Every row gives one point. Each copy is the shape, with its points in the same order, stretched, turned, moved and blurred by noise. Is it also mirrored, or only turned?

Shape, 6 rows:
[[-23  68]
 [  8   4]
 [-33   6]
 [ -4 -31]
 [-15 -31]
 [ 12 -17]]
Copy 1, 6 rows:
[[ 18  68]
 [ 11  -8]
 [-16  33]
 [-14 -22]
 [-21 -12]
 [  4 -28]]
Copy 1 is: only turned
Copy 2 (6 x 2):
[[-81  15]
 [ -7  -6]
 [ -9  23]
 [ 39  -2]
 [ 44  12]
 [ 15 -11]]
Copy 2 is: mirrored
Copy 3, 6 rows:
[[ 32  80]
 [  4   1]
 [-16  29]
 [-29 -19]
 [-35 -11]
 [-10 -20]]
Copy 3 is: only turned
Copy 4, 6 rows:
[[-52 -39]
 [ -6   7]
 [  2 -34]
 [ 26  -4]
 [ 27  -7]
 [  6  15]]
Copy 4 is: only turned

Shape:
[[  0  34 -52]
 [  4 -44 -41]
 [ 11  19 -14]
 [ 32   8  22]
 [ 47 -39 -24]
 [ 46  22  19]
 [-29 -34 -40]
 [ -7 -11 -27]
 [ -5   1  17]]
Copy 1 (9 x 3):
[[ 12  74  -1]
 [-48  10 -49]
 [ 16  20  -5]
 [ 36 -26 -11]
 [ -3 -14 -80]
 [ 55 -17  -8]
 [-64  21 -19]
 [-27  22 -12]
 [ -2 -19  18]]
Copy 1 is: only turned
Copy 2:
[[ 37  -1 -18]
 [  9 -14  26]
 [  1  12 -14]
 [-31  40  -6]
 [ -6  23  38]
 [-26  50 -13]
 [ 22 -43   9]
 [ 10 -17   3]
 [-25   2 -17]]
Copy 2 is: only turned
Copy 3, 9 rows:
[[-46  26 -19]
 [-28 -36 -27]
 [-17  16   2]
 [ 11   3  39]
 [-23 -38  19]
 [  3  12  53]
 [-22 -29 -57]
 [-18  -7 -22]
 [ 15   4   1]]
Copy 3 is: mirrored

Shape (9 x 4):
[[ 32  32   3  41]
 [  3 -28  16  44]
 [ 53 -16 -17   2]
 [-12   9 -48   8]
 [-19  40  13  18]
 [-21 -22   6 -50]
 [ 23  12  -3  67]
 [ 24  40  12  45]
 [  0  31 -39 -41]]
Copy 1, 9 rows:
[[ 11  28   4 -49]
 [-31   9   0 -23]
 [ 25  -3  35  -7]
 [ 19 -29 -26  -6]
 [  0  26 -46 -13]
 [-10  -8 -19  72]
 [ -5  10   3 -61]
 [ 16  38 -13 -49]
 [ 41 -17 -21  29]]
Copy 1 is: mirrored
Copy 2:
[[-12  18 -41 -10]
 [ -8  49  -6  12]
 [-30   2  -7  42]
 [-48   5  10 -18]
 [ 19  18 -15 -35]
 [ 31   0  45  24]
 [-32  41 -38 -12]
 [  0  22 -47 -17]
 [-14 -30  16  -9]]
Copy 2 is: only turned

Shape:
[[ -3 -16  -9   4   7  -8]
 [  1  18 -17  21   2   3]
 [ -7  -6 -17  10 -22  -2]
 [ -8  14  90   0  -1   0]
 [ -7   5 -10  -3   2  19]
 [ 18  -6 -10   4   2   1]
 [-12 -12 -11   6   5   7]
 [  1 -10 -17  21   3  10]
 [ -2  16 -18  -2   2  -5]
 [ -4  16 -19  10   3  -1]
 [-12  11 -18  13  10  -7]
 [ -5  10 -18  18   8   0]]
Copy 1 (12 x 6):
[[ -6  -7 -23   5  -1 -20]
 [  8 -19 -15  10 -10   8]
 [-24 -21 -27  -1 -16   7]
 [  9  15  67 -18 -36  -8]
 [  4 -17  -9  -3  13   3]
 [  3   8 -29  -4  -7  -1]
 [ -4 -17 -17  -3  10 -14]
 [ 16 -20 -21  -7  -7 -10]
 [ -9 -14 -23  22   2   5]
 [  2 -16 -17  16  -1   9]
 [  4 -19 -18  24   4  -7]
 [  6 -20 -17  15  -3  -2]]
Copy 1 is: only turned
Copy 2:
[[  9 -18  -8   5   2  -2]
 [  9   4  -7  16   7 -24]
 [ -4 -13  12  11 -13  -9]
 [ 29   7  22 -57  60  14]
 [ -9   8 -14   9   7   0]
 [ 19   3 -10   6  -4   1]
 [ -1 -10  -7  15   6  -1]
 [ 12  -4  -4  25   3  -2]
 [ -1  -4 -12   2   0 -21]
 [  4  -3 -12  12   4 -24]
 [  3 -13 -13  13  12 -27]
 [  9  -6 -11  18  12 -22]]
Copy 2 is: only turned
Copy 3 (12 x 6):
[[ -3  -5  19  -6  21   2]
 [ -3  -5 -21 -13  11  -7]
 [ -6 -23  -1 -16   2 -19]
 [  7  60  18  95 -10   1]
 [ -7 -13   5  -9  -9  14]
 [ 13  -8  -2 -11  10   9]
 [-13 -14  14 -10   9   7]
 [ -8 -23  -1  -9  16   9]
 [ -4   5  -2 -24  -3 -12]
 [-10  -3 -15 -20   2  -7]
 [-18   6  -5 -18  16  -7]
 [-10  -3 -14 -15  11  -6]]
Copy 3 is: only turned

Shape:
[[ 15 -14  39 -19 -15 -26]
 [-39  -9  31 -11   6  39]
 [ 27  -2   5 -31 -12   1]
 [ 36  13   4  19  17  10]
 [ 19 -20 -15  49  -1 -11]
 [-24  11  -8  28  16 -21]
 [ 10 -26 -16  -2 -20  -1]
 [  2 -38 -22 -32  13 -59]
 [-54  63  37  27 -24  63]
 [ 28 -13  -7  -2  -9 -11]]
Copy 1, 10 rows:
[[  5  19  49   8  -5  27]
 [-45 -44  14   1   0   7]
 [ 10 -11  18  22 -22  11]
 [  6  21 -33  -2 -22   8]
 [ 22  17 -29 -11  22  -8]
 [ -1   7  -4 -40   0 -28]
 [ 15 -30   6  11  22  -2]
 [ 51 -33  44 -46  -7  -2]
 [-95  -5 -26  35   0 -38]
 [ 24  -9   1   3   2   3]]
Copy 1 is: only turned
Copy 2 (10 x 6):
[[  0   8 -30  39  13 -22]
 [-37  11 -20 -22  58  -2]
 [ 37   7  -8   3  11  -5]
 [ 25  13   1  -4   5  51]
 [  7 -42  13  17 -19  36]
 [-31   3  11 -11 -24  13]
 [ 21 -35   0   5   0  -7]
 [ 19 -20 -49  -7 -43 -28]
 [-70  47  64 -13  57   3]
 [ 29 -16  -4   9 -12   8]]
Copy 2 is: only turned

Shape:
[[-28  -6  40  28 -46   5 -29  45]
 [ -4  22  -3  -7 -25  -3  50  11]
 [-33 -36   9  39 -21  25 -19  34]
 [ 28  14  24  18  20  45 -50  14]
 [ 30 -12  12  10  41  -1 -25 -13]
 [ 53  13  -9  40  43  16 -12  -9]
 [-12  40 -26   1  34 -22  32  27]
 [-22   6  11 -24  -7  -9  48  27]
 [-12  17 -41 -21  12 -20  20 -15]
 [ -7  -1  -3 -22 -34  -2  31  52]
 [ 15  23 -37   7  -2 -30   6   9]
 [ -7  15 -15 -20 -20 -16  18  40]
 [-15 -18  39   9 -26 -13  10  43]
 [ 39  -8 -18  29  53  17 -30  15]]
Copy 1, 14 rows:
[[ 56  21  38  34  22  23  32 -45]
 [ 15 -13 -11 -24  26 -39  38   1]
 [ 24  52   6  22  10  31  28 -15]
 [ 60  -9  46   8 -13  39 -14  33]
 [ 19  -9 -11   2  -6  44 -22  17]
 [ 41 -12 -15 -15   7  14 -24  54]
 [ 34 -15  -8 -62  -5 -24   8  -8]
 [ -1  -9  -6 -40  10 -13  53 -33]
 [ -4  -7 -24 -22 -12 -28   3 -14]
 [ 27  -4  -8 -23  -2 -20  77 -24]
 [ 34 -17 -24 -11  -7 -34   2  -1]
 [ 26 -11  -6 -25  -9 -24  47 -23]
 [ 28   5  -1   1  19  22  53 -45]
 [ 40   4 -19 -12 -26  34 -17  44]]
Copy 1 is: mirrored
Copy 2, 14 rows:
[[ 22  79  -2  -9  25  27  16 -19]
 [ 69   1  30  22 -42   3 -29  12]
 [ 15  68 -17 -31  -6   1  20 -29]
 [-45  55 -13 -31  11 -54   1 -23]
 [-35   2   5 -20  -5 -33  22  10]
 [-46   5  22 -43 -28 -47   3  37]
 [ 41  15   2  18 -29 -37  -9  61]
 [ 86  13  29  28 -27 -18  -9  -1]
 [ 16 -19 -23  31 -38  -5 -12  31]
 [ 95  16   5   0  15 -10 -20   0]
 [ 12 -17 -15   1  -2  10 -12  59]
 [ 66   7 -10  11  14  -9 -16  20]
 [ 67  37  26  -5  15  10  25  -7]
 [-36  16 -19 -55  10 -66  17  23]]
Copy 2 is: mirrored
Copy 3:
[[ 65   5 -25  -8 -64 -13  46 -14]
 [ -4  51  -5 -17 -18  18  -2  -9]
 [ 48 -12 -33 -50 -14 -34  22  10]
 [ -4 -46  35   8  -3  23  64  37]
 [ 14 -32  13  21  34  14   4  37]
 [-41  -1  18  16  23  10  24  59]
 [-19  11 -29  10 -36  29 -30  -6]
 [ 27  25 -13 -17 -20  41 -28 -12]
 [-11 -11 -27 -12  15   1 -22 -32]
 [ 16  20 -46 -30 -29  39  28 -21]
 [-27  19 -46  11 -15   0  20 -21]
 [  1   9 -50  -6 -33  34  21 -33]
 [ 63  25 -25  -1 -40  17   6   2]
 [-32 -44 -14   4  25  15  28  50]]
Copy 3 is: only turned
Copy 4 (14 x 8):
[[-17  40  42  26   4 -14  25  10]
 [-13  -8 -40  -7  16 -43  22 -14]
 [-22  -7  34  31 -19  -5  26  29]
 [-33  -4  -2  48 -28 -19 -50 -30]
 [  4  -7 -23  13 -26  34 -34 -28]
 [  1 -22 -44  33 -63  -9 -30 -38]
 [-33  -9 -39 -29 -47 -30  -9 -45]
 [-23  10 -33 -21  16 -25  -3   0]
 [-12 -41 -27 -31   0 -16  -2 -32]
 [ -8  14   0 -18   6 -46  -3   9]
 [ 24 -33  -6 -18 -33 -30   7 -38]
 [ -5   0   0 -31  -4 -37 -10  -4]
 [  5  43   3   2   7   4  18  21]
 [  2 -26 -11  11 -78   5 -51 -21]]
Copy 4 is: mirrored

Shape, 14 rows:
[[-13   1  -2  -1  -2  10   0  14 -21]
 [ 18 -22   4   1   7  -3  -3 -11  10]
 [  5   1 -15   6   6 -10   2  11  11]
 [-13 -27 -47  23 -10   5   0  17 -10]
 [ -1   3   4  -7  -4 -16  -3  18 -11]
 [ 20  -9  -8  16 -18   9  -8  12   3]
 [ 28  -3  -5   1  14  10   0  16   5]
 [-12  -4   6   9 -10  -4 -13   8   0]
 [-12   0   6   1 -15   1   7  -7  14]
 [ -7  -1   4   1 -12  10   2 -95 -16]
 [ -8   2  -6   0   5  11  -2  11   8]
 [ 11  -1   4  24  19   2  -5   1   2]
 [-11   3 -17  -4  -5  -1 -25   6   8]
 [ -8 -26   4  -3  -9   3 -14  17  10]]
Copy 1:
[[-11  27  -2  19   0  13  -5   7   0]
 [  5 -21   8   5  14  -1   3   0   4]
 [  4  -2   2  -3  -7 -17  16   4   1]
 [ 13  18 -12  11 -14  -1   8   5 -47]
 [-22   7  -4   7   1  -4   3   6   1]
 [  3   7   1  23  19 -10 -13   9 -12]
 [  8   6  13   6  28  -3   6  -1  11]
 [-12   2  -8  25 -11  -6   1   4  -4]
 [ -2  -5   6  13 -17  -2  -5  19   6]
 [ 30 -29 -27 -11 -13  25 -49   4  40]
 [  3   8   6  15  -4   3  14  12   5]
 [ 10  -3   5  13   1 -10   7 -18  14]
 [ -3   1 -21  14  -8 -10  16  14  -2]
 [-14  -3  -1  29   0   5  12  15 -17]]
Copy 1 is: only turned
Copy 2:
[[ -2  12   9 -11   0 -20   8  -5   1]
 [ 10  -6 -16   0  -3  17  -9 -12  -2]
 [-15  -3  -8  12  14   5 -20   4   9]
 [-32  30  -7 -10 -18 -19 -20 -26 -10]
 [ -5  -5  -2  -1  20 -16  -2 -12  16]
 [  8   6  -3  -5  16  -2 -18 -14 -16]
 [ 13  -5 -10   2   6   5 -23  16   0]
 [ -1   7  10 -13  17   1   6 -16   3]
 [-10   0  -4   6  14   7  12  -7  -6]
 [ 26  18   4  38 -38  27  38 -34 -18]
 [ -4   9   1  -4   8   5   0  11   2]
 [ 10  -4  14   2   0  21 -16   8   1]
 [ -1  23   1  -7  20   5   1  -6  12]
 [ -2  10 -10 -31  11   0   6 -18  -1]]
Copy 2 is: mirrored
Copy 3 (14 x 9):
[[ -3 -13   6  25   1   4   2   8 -11]
 [  9  18  -9 -15  13   5 -15  -2  12]
 [ 11  -7   4  11   1 -14 -12  -6  19]
 [  0 -12  16  51   8   7 -16  28  41]
 [  1 -15  11  13   4   8  -4 -17   0]
 [ 19  19   3  17   3   0   5   6  14]
 [ 29   8 -17  -4  -8  -3  -6   2   1]
 [  3  -1  16  19  19  -4  -6   1  -1]
 [-12   5  25   1   3 -17  -1  -2   8]
 [-62  41 -35  -7  18  -7  10   0   3]
 [  5  -2   9  12  -1 -15 -13   9  -2]
 [ 21   5 -27   0  19 -13   3   8  -4]
 [  0   5  18  34   9 -12 -28  -3   5]
 [ 11   5  30  10  15   6 -25   9   5]]
Copy 3 is: only turned
